Each row of a before or after table is a point. The points were changed in one or more steps. Then noise was added and the rows were shuffled. The steps act on columns, c1 being the first. Name the steps. A step turns or swaps two columns, mirrors them in a line or flattens them onto one, adds a multiple of one to another, or multiplies or shifts one. Angles are multiples of 10 degrees, from the lower column toward the higher: turns from -170 to 170, lines from 10 to 170 but not 90. Use the fewest steps. Two steps may share a column if one is a turn and the other turns, adds or multiplies; they go together, in the order done. Otherwise the lowest column goes first.
(in the rows, 128 means zero)

Before:
[[ 71 104]
 [135 156]
 [132 166]
 [ 36 140]
 [127 135]
 [ 95 195]
 [142  32]
 [135 160]
 [111 192]
 [135 168]]
After (10 x 2):
[[179 211]
 [ 98 103]
 [105 113]
 [112  51]
 [ 98 104]
 [125 122]
 [192  61]
 [ 99  67]
 [102 108]
 [185 110]]
Steps: turn c1 and c2 by 140 degrees

Before (8 x 4):
[[128 152 165 167]
 [123  82 171 105]
 [136 141 237 143]
 [129 152 121  85]
 [102 142 199  88]
 [144 112 142 131]
 [ 46 173 182 208]
 [125  57 196 153]]
After, 8 rows:
[[ 96  83 153 100]
 [134 155 122  85]
 [106 113 126 130]
 [ 72  58 165 153]
 [ 26 141 175 141]
 [ 98 152 148 167]
 [121 171 218 208]
 [ 82 142 185  90]]
Steps: mirror c1 and c3 in the line at 120 degrees

Before:
[[152 117 143  86 172 141  56 136  67]
 [ 59 139 153  84 154  56  86 113  88]
 [101 118 138 172  96 150 151 143 182]
 [ 84  92 108  23 153  98  32 125 140]
 [145 105  91 113 191 154 175 165  40]
 [158 122 121 147 175 126 167 101 138]
 [107  71  88 187 169 139 160  74 146]
 [150 106 148  87 240 179 202 129  56]
 [143  50 121 185 160  89 180 126 175]
 [128  53 155 187  96 149 192 103 141]
 [132 113  97  49  95  97  74  96 133]]
After:
[[137 105 132 112 193  85 172 169  38]
 [ 65 137  75  81 152 185  85 104  86]
 [149 118 149  90 173 129  56 135  64]
 [162 118 123 145 173 123 164 104 143]
 [100 125 154 169  99 125 152 136 177]
 [146 106 183  90 241 123 196 132  57]
 [137 114  81  53  95 121  75  95 132]
 [146  54  91 186 160 140 184 128 180]
 [ 84  91  90  25 153 125  32 120 139]
 [131  52 163 186  95 141 195 104 142]
 [118  70 115 182 169  85 166  73 144]]
Steps: turn c1 and c8 by 10 degrees; mirror c3 and c6 in the line at 30 degrees

Before:
[[ 98 184  72 154 128 118 139 125 155 134 192 180]
 [179 126 151 124 107 200 137 197 208 107 105  62]
 [128 110 158  78 132 188 102 141 190 159 138  82]
 [136 155 165 249 134 116 121 162 111 101 171 116]
 [157 143 103 167  75 101 158  61 145 148 115 151]
 [128 158 170  71 113 134 118 180 228 109 127  29]
 [112 127 130  93 100 166 128 196 162 146  96  50]
 [151 112 161 185 122 115 100 186 130  81 113 160]
 [168 183  88 156 101 117  88 112 150 180 116 157]
 [163 109 150 216 150  89 145 189 158 138 135 127]
 [153 120  57 163  78 107  92 102 154 147 163 137]]
After, 11 rows:
[[127 109 160  78 133 190 102 142 190 157  81 139]
 [129 159 109  72 114 133 119 181 229 170  31 125]
 [136 155 101 249 135 117 121 162 111 165 115 170]
 [164 109 137 216 150  90 146 191 155 149 128 135]
 [151 112  81 184 124 115 100 186 128 161 159 111]
 [157 142 149 166  75 102 158  61 147 104 152 114]
 [ 99 185 134 153 127 116 138 125 155  72 179 191]
 [152 119 146 165  78 108  93 103 155  57 138 164]
 [179 126 107 124 107 199 138 196 207 151  62 104]
 [168 183 181 156 101 117  88 112 150  88 156 116]
 [113 125 145  93 101 166 127 195 162 130  50  97]]
Steps: swap c3 and c10; swap c11 and c12

Before (11 x 20):
[[100 125 112  88 148 105 101 155  58 185 136 163 202  51 196  87 200 121
  113 105]
 [ 79 150 179 117 103  77 140  54 115 186 150 116 192 131 164 164 186 142
  210 173]
 [121  91  92  95 117 186 160 140 119  59 103 127 149 146  43 122 185 126
   99 108]
 [130  58 151  68 198  71 140 114 112 188  96 126 190  55 190  99 154 159
  135 174]
 [117 104  91 167 110 221  93 141 117  51 171 133 142 130  46 159 136 106
  100 193]
 [118 109 181 134 102  88 154  32 125 184 108 118  92  63  95 122 125 105
  215 135]
 [100  78  82 151 131 236 116  97 136  70 113  53  99 128 139 160 149 108
   61 136]
 [ 59  82 153 124 158  83 135 142 129 159 123 180 177  65 178  83 160 198
  105  98]
 [ 75  64  82 163 146 200 142 172 105  63 115 118 144 110  98 234 175  69
   64 144]
 [ 72  69  91 125 144 231 111 194 138  54 141 115 147 167 115 154 127  50
  115 126]
 [129 177 185 144  90  68 133 113 168 134 107  67  97  97 142 160 153 107
  177 183]]
After, 11 rows:
[[122  90  92  97 116 187 160 140 118  59 101 129 148  70  41 123 116 124
  102 108]
 [130  60 153  68 197  72 140 112 113 186  94 129 190 142 189 101  49 160
  138 174]
 [ 73  69  89 126 143 231 110 193 137  56 140 127 149 113 115 157 160  48
  116 125]
 [ 60  83 154 122 156  84 134 142 132 156 125 127 175 130 178  83  56 198
  105  98]
 [ 79 149 182 116 103  79 141  54 113 186 149 127 193  76 165 160 103 142
  208 171]
 [130 174 185 142  88  67 134 113 168 133 106 126  94 123 142 161  88 107
  179 183]
 [114 104  89 168 110 223  93 138 114  53 167 128 141 120  45 156 126 104
   99 191]
 [117 111 181 136 102  92 156  35 126 186 109 128  94 163  94 127  70 101
  215 136]
 [ 75  62  81 166 145 202 142 171 106  64 115 129 142  97 100 230  91  69
   63 143]
 [ 99  78  85 150 132 235 115  98 139  68 113 129 101 109 138 162 117 111
   61 134]
 [102 124 110  88 148 104 101 156  58 184 138 129 198 107 197  86  27 120
  113 105]]
Steps: multiply c12 by 0; turn c14 and c17 by 120 degrees

Before (14 x 32):
[[117 155 177 141 129 170 105 137 149 106 112 158 163 118 119 150 119 125
  122 153 119 113 103 128 175 163 122 111 179 125 154 144]
 [135 133 148 109 129 110 108 133 136 138 141 144 172  77 120 143 134 107
  112 114 111 112 118 157 153 130 116 112 152 143 126 149]
 [142 106 133  96 132  91 124 109  69 117  97  89 106 140 131 123 131 138
  115 109 156 168 127 104 109 139 124 122 159 143 149 110]
 [143  98  99 113 129 132 126 153  96 116  92 104  95 128 145 132 132 159
  140 123 147 170 108 115 138  99 130 136 151 121 147 122]
 [139 121  90  75 188 127 150 132  83 148 169 114 116  94 148 133 149 137
  119  97 134 162 133 127 154 144 158 158  89 165 102  86]
 [112 132 100 102 153 122 151 119  92 159 184 127 151  60 153 151 140 129
   66 117 122 134 138 103 139 128 153 117 147 198 101 109]
 [119 153 130 110 129 133 129 122 132 136 125 173 129  98 129 152 138  80
   84 124 103  89 120 129 150 150 132 134 157 157 122 153]
 [118 138 131 119 111 163  98 111 136 107 107 182 139 125 106 146 104 129
  127 130 108  81 114 127 158 130 112  80 142 141 129 131]
 [158 129 143 139 130  98  99 171  79  85 118 105 127 141 113 115 102 138
  141 168 138 130 128  94 114 100 130 118 156 152 156 142]
 [129 127 133 126 130 143 153 127 108 158 162 145 150  81 151 143 137  70
  108 114 121 125 135 123 155 137 144 103 129 180  88 115]
 [140 121 108 108 149 126 135 152  91 114 116  87 138 118 144 144 118 139
  131 111 141 127 112 129 108 137 143 144 155 128 122  93]
 [161 100 144 141 126 118 102 153 135 135 149 108  95 105 101 109  94 133
  116 166 155  94  99 108 116 117 112 107 116 132 133 134]
 [ 94 155 157  97 104 149 109 154 170 137 122 147 158 114 117 140 118 100
  123 141  99  94 128 126 161 141 132  99 153 128 155 133]
 [136 135 147 124 141 118 115 167 113 109 137 103 103 147 107  82  92 142
  137 151 174 120  91 117 117  83  89 114 148 115 129 138]]
After:
[[120 151 133 107 130 134 130 122 129 137 127 175 128 126 159 152 137 116
   83 126 105  90 119 128 175 152 133 133 157 157 119 154]
 [142  95  96 113 133 130 126 150  99 118  94 104  77 144 129 133 132 154
  139 126 147 174 105 115 112  98 132 137 150 120 147 119]
 [161 101 137 141 125 115 105 154 142 137 146 110  74 101 153 109  97 121
  113 165 154  94  95 110 117 115 114 105 116 131 129 136]
 [129 128 109 126 134 146 152 127 133 153 162 144 163 155 174 143 136 113
  107 114 121 128 135 122 188 137 143  99 130 180  89 115]
 [138 120  94 108 169 126 135 151 108 113 117  86 145 146 137 144 120 120
  129 110 140 126 108 128 109 136 142 144 155 131 124  93]
 [115 131  92 102 180 120 151 119  98 161 180 125 165 154 197 153 138 137
   66 117 123 136 136 103 133 129 154 117 145 198 101 108]
 [157 126  81 139 129  98 100 171 144  84 120 105 129 113 114 116 103 124
  139 167 137 131 123  97 113 103 131 117 155 150 155 142]
 [138 122  81  72 250 127 150 133  89 147 171 116 111 149 164 133 148 153
  118  97 133 159 131 127 140 145 159 158  89 165 102  87]
 [115 137 139 119  94 163 100 113 129 106 109 180 143 105 129 142 105 153
  128 129 108  83 115 129 145 130 110  81 142 139 127 129]
 [141 105  71  98 137  92 127 109 134 113  97  87  93 131 118 120 133 118
  115 107 156 170 126 102 106 139 125 122 162 143 150 109]
 [ 93 152 170  97  79 150 109 154 158 136 120 148 176 113 143 142 119 140
  123 143 100  96 128 129 170 142 129  97 155 130 155 133]
 [117 154 152 141 130 168 105 136 176 106 112 158 181 119 138 151 118 163
  121 153 118 113 104 127 159 166 122 110 181 123 153 141]
 [134 133 136 106 128 111 110 133 148 137 141 144 198 122 176 143 133 134
  113 115 111 110 118 157 158 129 114 109 155 145 127 149]
 [137 139 110 125 151 115 112 166 145 109 136 102  88 104 110  82  89 126
  137 151 174 120  91 113 109  86  90 112 147 112 130 140]]
Steps: swap c3 and c9; multiply c5 by 2; multiply c13 by 1.6; turn c14 and c15 by -90 degrees; turn c18 and c25 by -50 degrees

Before:
[[ 81 134  76  96  70 117  73 100  93 106 132 154 150 128 156 146  26 114
   79 126 177  92  74 146  27  73 112  47 134 194 137 144  73 140 151 197
  184  48 187 164 182  76 106  95 121 121  58 181  54 126  74 105  85  94
  185 141 114  80 207 116  98  71 112 117]
 [184 147 119 170 118 177 104  83  59 116 143  75 104 180 124 121 146  54
   95 140 112 140  80 186 139 146  90  77 125 141 184 173 152  87  37 142
  132 135 164 129 168 214 112 180 179 167 112  69 189 149  93 161  59 123
   90  63  83  84 144  93 190 124 206 172]
 [144 111  48 130 116  93  91 139 154 130 192  98 143 167 134  76  33 128
   63  71 150 185  89  61 126  92 137 105  67  77  93  75 144 119  90 202
   58 106 220 107 106 170  74 151 138 212  70 139 151  72  68 134 186  84
   74  72 211 187 106 180 164 126  67 196]
 [ 82 179 148  72 101 128 121 123 112 183 161 135  54 175 111 169 108  71
  144 143 126 154  53 110 160 188 194  40  57 133 101  68 165  97 172  84
   82 167 170 179 234  89  89 115  95  92  98 162  76 131  68 131  91  97
  135  83 155 205 118  45 119 165  94  90]
 [ 88  96  97 104 128 175  99 122 155 227 141 123  74  54 214 132 125 145
  119 121 121 122  90 181 147 192 159 119 181  98 101 161 124 104  97 125
  151 108 190 180 154 173 169  81 149 164 175 184 155  31 195  62 190 137
  133 150  75 168  91 113  77  97  75 123]
 [144 172  52 154 117  89 186  76  73  98  88  34 126 180 163 205 133 155
   81 112  91  56  61  83 149 188 106 110 129 102 120 106 146 136  61  90
  144 112 149 135 121  98 118  66 128 135  38 135 196 129 110 113  92 181
  122 168 107 154 133 180 174  91  74 226]
 [130 104 183 157  88  96 116  67 165 113 137  46 156  84 207  62  48 137
  142  84  85 178 150  98  34 197 166  70  76 185 147 118 174  32 111 127
   74  75 112 117 180 165  70 133 182 181  95 101 149 122 118  60 100  54
  164 118 109  94  79 144  72 116 134 130]
 [121  72 117 164 172 186 111 151 116 150 171 125 146 182 203 196 132 171
  134 138 133 168  80  86 139 109 171  62  54  84 155 144 127  37  91 139
  193  57 140 232 112 182  91 179  72 169 138 109  76 162  63 178 176 174
  119 149 105  66 171 165 190 144 191  89]
 [120 180  51  98 154 191  81 157 123 164  78 174 161  86 131 138 142  64
   67 134 182  51 121 157 164 117 146  39 130 183 157 119  84  63 115 103
   82  48  93 194 124 165 186 109 114  72 105  78 138  78 115 175 124 174
  159 104 158 200  77 156 121 171 176 193]
 [ 85 188 136  93 108  56 110 115 139 136 171 159 131 181 113 127  92 131
  126 181 112 190  75  83  51 106 194  43 188 145 218  78  91 108 115  91
  108 116 102 128 182 195  90 145 108 104  80 162 195  31 166  59 157 111
   77 167 163 162 107 149 103 155 109  86]
 [183 184 101 139 123  89  84 148 180  99 103  82  57  60 190  72 138 161
  136 135  83  58  99 137 136 142  76 128 101  85 157 118  76 109 128 187
  142 154 189 106 139 106 194 131 101  94 147  96 156  73  71 159 104  95
   81  98 171 141 113 189 172  77 163 195]
 [109  92 171 100 116 154 172 127 174 200  99 108  94  40 143 205  49  47
  116 190 158 128 157  70 136  83 106  77 106  97 100 115 191 123  74  99
  147 139 139 151 163 121  64 118  75 138 109 143 178  61 114 130  65  97
  121 174 112 207 140 135  89 135 141 153]
 [128 148 164 187  47 136 155 111 136 177 113  32 104 127 157 177 123 103
   57 163 128  57 148 100  83 146  82 103  80  85 126  71 147 120 171 112
   57  83 132 188 159 183 113 158 101 118  94 164  58 154 180  99 108 177
  157 119 167  93 144 142 105  59 161 135]
 [ 78  95  79  96 101  96  78  28  60 224 193  34 173 132 171 160 109  56
  161 119 109 129  46 134 124  68 182 108  67  74 203 140  83  78  67 108
  100 130 172 233 200 209 167  94 121 132 140 107 163  34 141 157 172 142
   49 148  77 103 164 115 176 193 170 195]]
After:
[[120  71 118 165 172 187 112 152 147 148 171 124 114 182 200 106 133 170
  133 138 132 168  81  84 139 109 170  61  55  84 154 145 127  36  93 140
  194  57 140 232 113 182  93 180 112 168 137  59  76 162  64 180 176 174
  119 197 106  66 172 165 191 143 191  87]
 [131 102 183 156  88  97 116  68 157 114 139  46 165  82 208 138  49 137
  142  85  83 178 149  99  34 198 168  72  76 185 148 118 174  33 112 127
   74  76 113 115 180 167  69 134 222 180  94  50 151 123 118  59 100  55
  164  61 109  95  78 145  72 116 134 129]
 [184 148 118 171 119 177 103  82 104 115 145  76  59 181 123 194 146  54
   96 139 111 140  80 186 139 143  91  77 124 142 184 172 152  88  36 141
  132 135 166 128 169 215 113 180 220 169 112  18 190 148  93 161  59 123
   89 123  85  84 144  93 190 124 206 172]
 [128 148 166 188  47 135 154 110 104 177 112  32 136 127 156 138 122 103
   58 162 127  57 146 100  83 146  83 103  80  86 125  72 147 121 172 114
   56  84 131 187 155 182 115 158 143 119  95 112  60 153 181 100 109 177
  157 178 168  92 144 142 105  58 159 135]
 [186 184 100 139 123  89  85 147  59 100 101  84 179  60 190 158 137 163
  139 136  82  56 100 136 136 142  77 128 100  85 157 117  77 109 129 185
  141 155 190 106 137 106 193 133 141  95 146  46 156  73  69 161 105  96
   81  73 171 140 112 187 172  77 163 196]
 [145 112  49 132 114  91  92 137 142 129 192  99 154 166 133 182  34 127
   65  71 151 185  91  62 126  92 139 102  67  77  93  76 144 120  87 200
   60 106 219 107 106 172  73 152 179 211  69  88 151  72  67 133 187  84
   74  75 210 186 105 179 164 126  68 195]
 [ 86 187 136  92 108  56 110 115 131 134 170 158 140 181 113  88  92 131
  127 180 112 190  76  84  51 107 194  41 187 146 217  78  91 108 114  91
  109 115 104 127 183 195  91 145 148 103  80 111 195  30 164  58 158 112
   78 126 165 163 105 150 102 155 109  86]
 [110  90 171 101 115 153 173 128  94 198  99 107 175  39 143  83  47  47
  115 190 158 127 157  69 135  82 104  77 106  98 102 115 190 123  74  99
  146 140 140 151 162 122  63 118 116 138 110  92 177  62 115 130  64  97
  122 207 113 206 141 137  90 135 142 152]
 [ 77  95  79  95 100  96  77  29 173 226 194  35  57 132 170 108 110  57
  162 118 108 128  46 136 124  66 180 107  66  74 203 139  83  79  67 109
  100 131 174 231 200 209 167  92 162 132 139  57 164  33 141 157 172 143
   50 161  79 102 164 116 177 195 171 196]
 [ 88  95  97 102 127 175  97 121  73 228 142 123 155  55 211 104 126 146
  120 122 121 123  90 180 146 193 159 118 181  98 103 162 124 103  95 125
  153 108 191 182 155 172 168  81 189 163 176 133 155  30 195  62 190 137
  134 131  75 167  91 112  77  97  75 122]
 [142 173  52 155 117  90 187  77 125  97  89  33  71 180 162  87 134 154
   82 110  92  56  60  84 152 188 104 111 127 104 120 106 144 136  61  89
  144 112 149 135 120  98 118  65 168 133  38  85 196 130 110 112  92 182
  123 206 107 153 132 182 173  92  76 228]
 [ 81 134  77  96  70 118  74 101 149 106 131 152  94 129 156 113  23 114
   78 128 177  91  74 146  28  72 112  46 134 191 136 145  72 140 152 198
  183  49 189 164 183  75 107  94 160 123  58 132  56 127  73 105  84  95
  184 145 113  81 206 117  99  70 114 117]
 [ 83 180 147  72 102 130 119 123  54 184 162 137 111 175 111 174 107  70
  145 146 126 155  54 112 159 187 195  41  59 133  99  67 166  98 175  84
   80 168 169 180 235  89  89 116 134  92  98 112  77 132  67 132  92  98
  135 170 156 204 118  45 120 165  93  90]
 [119 180  52  99 156 191  80 155 161 166  76 174 124  85 131 152 144  64
   68 134 182  51 122 158 164 118 147  39 131 183 157 121  85  63 115 101
   80  49  93 196 125 164 184 110 153  71 106  29 137  80 115 174 125 173
  159 137 157 200  79 156 121 171 178 194]]
Steps: swap c9 and c13; turn c16 and c56 by 90 degrees; shift c45 by 40; shift c48 by -50

Before, 12 rows:
[[168 127 122 112 199 140 139 147 107  89 145  84  88 178  86  49 175 136
  200  90 174 195 133 146 162  95  79 147 133  87 126 203 179 170  81 123
  178 179 149 187 164  90  72  88 166 176 122 165  61 167  37 134 161 205
  190 172 167 127 188 190 129 138  99  69]
 [ 50  39 164 163 136 198 145 108  81 180 126  79 118 163 171  67 160 126
  218 181  91  69 131 216 152  64 102  99  97  96  72 112  74 180  96 183
   75 145  91 120 133  92 124  77 108 196 161 108 165 118 138 110  95 135
  163 112 131 203 120  97  73 140  87 147]
 [ 56 115 137 126 182 156  91 212 101 136  89 149  76 181 137 166 115  70
  165 170  82 125  29  93  78  83 107 183  78 147  83 108 102  90 185 115
   70 196  89 177  91 134 182  72 125  94  43 195  93  72 136 159 108 224
  122 183 181  73 144 183 140  78  91 129]
 [ 57 141 181 133 121 170  98 158 141 105 143 143  89 189 185 184 105 157
   93 178 149  89 166 169  58 105  93  96 155 197 113 107 131 107 195  79
   89 174 110 144 169  96  84 135 105 227 129  88 148 168 139  63 150 173
   83 160 101 100 204  94  75  57 157 132]
 [160  89 100 148 162 135 154  86  89 204  70 134 175  78 218 106  62  55
   91 165 157 121 127 149  95 116  83  86 171 132 191  97 177 106 110 165
   71  82  18 126 114 177  52 204 139 123 128 188  98 100 120 134 211 171
  110 164 122  89 111 195  75 153 139 140]
 [190 100 123 118 106 107 170 102 144  99 199 163 153 106  91 112 142 178
  146 165 107 108 115 126 145  44 102 108 125 166 128  84 100 152 147  65
  108  83 149 118 200 203 183 183  47 123 114 151  62 141 119 133 196 204
  202 146 174 195 171 156  95  99  97  97]
 [144  31  62  83 123 107 124 135 183 166 156 185  44  76 112 158  84  70
  108  76  77 107  90 148 118 119  71 156  85 216 107  76 199 131 160 191
   66 163 143 161 117  78 119 140  83 154 150 153 161  79  82  96 177 114
  190  84 177 163  83 142  96 106 137  89]
 [ 71  63  85 142  94 200 180 146 101 162  92 135 156 148 177 151 141 166
  214  85 118 148  73 119 106  78 198 150 136 175  67  96 113 115  93  95
  161 135 128 173 108 126  94 181 114 172 136 123 108 181 153 150 190 217
  102 142 103 128 197 125 137 171 113  93]
 [ 98  74  63 201  65 190 133  93  84 207 105 110 162 194  83 104  69 122
  134 179 138  89 115 163 173  75 149 145 109 202 198 142  97 161 153 127
  163 117  14 135 164 119  62  94  58 230  92 149 127 187 151  51 104 110
  164 120  99 162 190 119 118 181 179  96]
 [ 63 139 139 172 156 121 194 159 110 115 128 108  79 143 204  85 125 149
  112 130 169 130  48 176  66 179 130 126  92  88 165 199  89  87  70 170
  136 143 120 120 173  84 116 183 128 141 174  86  54 125  95 141  99 224
  208 158 148 146 117 100 169 102 144  92]
 [135 154 158 195 202 165 111 102 204 137 101 155 180 154 106 104 180 183
  227 162 168  81 112 125 112 114 192 175  76 212 145 175 136 105 155 130
  170 114  36 187  71 205 170 129 137 116  60 103  97 135  40  57 196 134
  159 113 192 112 163 138 188  54 176 156]
 [140 115  81 157 104 110 112 185 201 212 173 200  59 167  95 121 138 143
  203 101 214 198 141 109 110 158 158 200 212 108 134  96  61 170 149 201
  113 142 114 153 161 122 167 206  97  98 181 186  34 158  50  92 116 233
   87  46 105 212 107 194 126 130 108  79]]
After:
[[188 161 122 118 101 105 175 106 144  97 197 163 153 104  90 116 142 182
  148 163 108 106 112 124 127  47 102 111 124 171 131  87 101 150 141  64
  107  83 144 120 200 206 186 182  44 123 113 148  66 141 121 134 197 205
  204 148 175 192 169 157  94 102 156 100]
 [ 51 149 143 133 200 155  97 209 100 135  84 148  73 175 136 166 114  71
  165 166  86 125  31  97 134  89 105 181  77 148  84 104 104  87 182 113
   68 199  92 180  87 138 178  71 122  97  47 194  92  67 137 161 110 229
  123 180 181  67 145 181 143  77 162 126]
 [ 49 224 177 162 115 200 144 111  79 178 127  77 116 164 170  61 159 123
  217 179  89  73 132 212 150  59 102 104  97  94  65 115  75 188  99 185
   75 145  97 114 133  94 125  76 110 199 160 110 168 119 143 107  97 138
  165 107 129 198 122  95  69 143 152 149]
 [ 73 194  66 141 130 199 181 151 103 156  90 132 157 151 174 155 140 169
  215  81 119 147  72 121  90  76 199 150 134 177  64  95 113 120  89  89
  159 135 126 173 112 126  95 183 114 176 133 129 107 179 151 152 193 217
  106 140 101 125 197 121 143 175 129  95]
 [161 166  93 151 171 133 154  90  91 203  75 141 172  80 221 106  57  56
   87 163 157 120 126 155 132 124  80  88 167 135 192 102 174 106 110 165
   75  83  17 127 112 182  53 205 140 127 129 185 103 107 120 132 214 169
  113 158 124  86 107 196  71 156 108 141]
 [ 56 111 195 132 178 169  98 161 146 105 145 145  87 187 184 184 104 152
   93 182 144  82 167 166  73 104  86  98 153 193 111 111 134 113 194  75
   91 167 107 146 170  99  85 134 106 224 126  89 155 167 139  62 150 177
   83 163  99  97 209  92  76  61 100 133]
 [ 62 116 142 169 191 122 192 159 114 113 126 112  84 140 210  84 123 143
  112 131 169 133  43 173 108 178 127 129  85  88 170 195  93  83  71 168
  140 144 120 120 174  83 114 187 124 138 173  87  53 127  92 144 101 226
  209 156 147 145 114 104 171 103 116  94]
 [141 222  41  88 132 102 126 136 183 171 154 183  42  78 106 161  80  72
  108  74  76 105  84 150 114 117  72 160  87 214 103  82 194 133 160 188
   68 167 141 165 123  80 117 141  83 150 151 153 163  74  81  92 172 116
  189  83 178 167  84 138  94 105 103  88]
 [168 133 121 114 147 137 139 143 103  88 142  79  89 178  84  50 174 136
  201  90 177 193 129 146 201  93  82 150 133  92 125 201 182 171  85 125
  177 179 154 185 166  90  71  90 165 182 119 163  63 167  36 133 158 209
  189 175 167 129 188 190 130 138 154  69]
 [142 141  69 163 126 109 114 184 201 213 169 201  61 164  94 122 136 149
  201 101 211 199 140 110  96 158 151 198 213 108 137  95  61 172 147 203
  119 141 111 153 162 123 167 201  90  97 183 183  33 156  51  94 115 229
   83  45 103 209 107 193 127 134 146  79]
 [134 102 168 195 184 163 114  97 205 136 100 154 185 155 109 101 175 184
  226 161 169  81 106 127 173 110 194 170  77 217 146 175 136 103 158 135
  170 116  34 184  68 209 170 126 136 113  60 103  98 132  40  58 198 134
  161 107 197 115 164 140 186  54  84 155]
 [ 89 173  45 201  48 194 134  92  84 207 105 112 162 196  82 102  72 125
  134 184 139  90 115 169 109  75 148 147 108 201 198 141 100 165 154 121
  165 115  18 135 169 122  62  94  54 232  86 149 133 182 150  51 102 112
  166 120 101 165 188 116 121 182  69  94]]
Steps: turn c2 and c63 by 170 degrees; multiply c3 by 1.3; turn c5 and c25 by 50 degrees
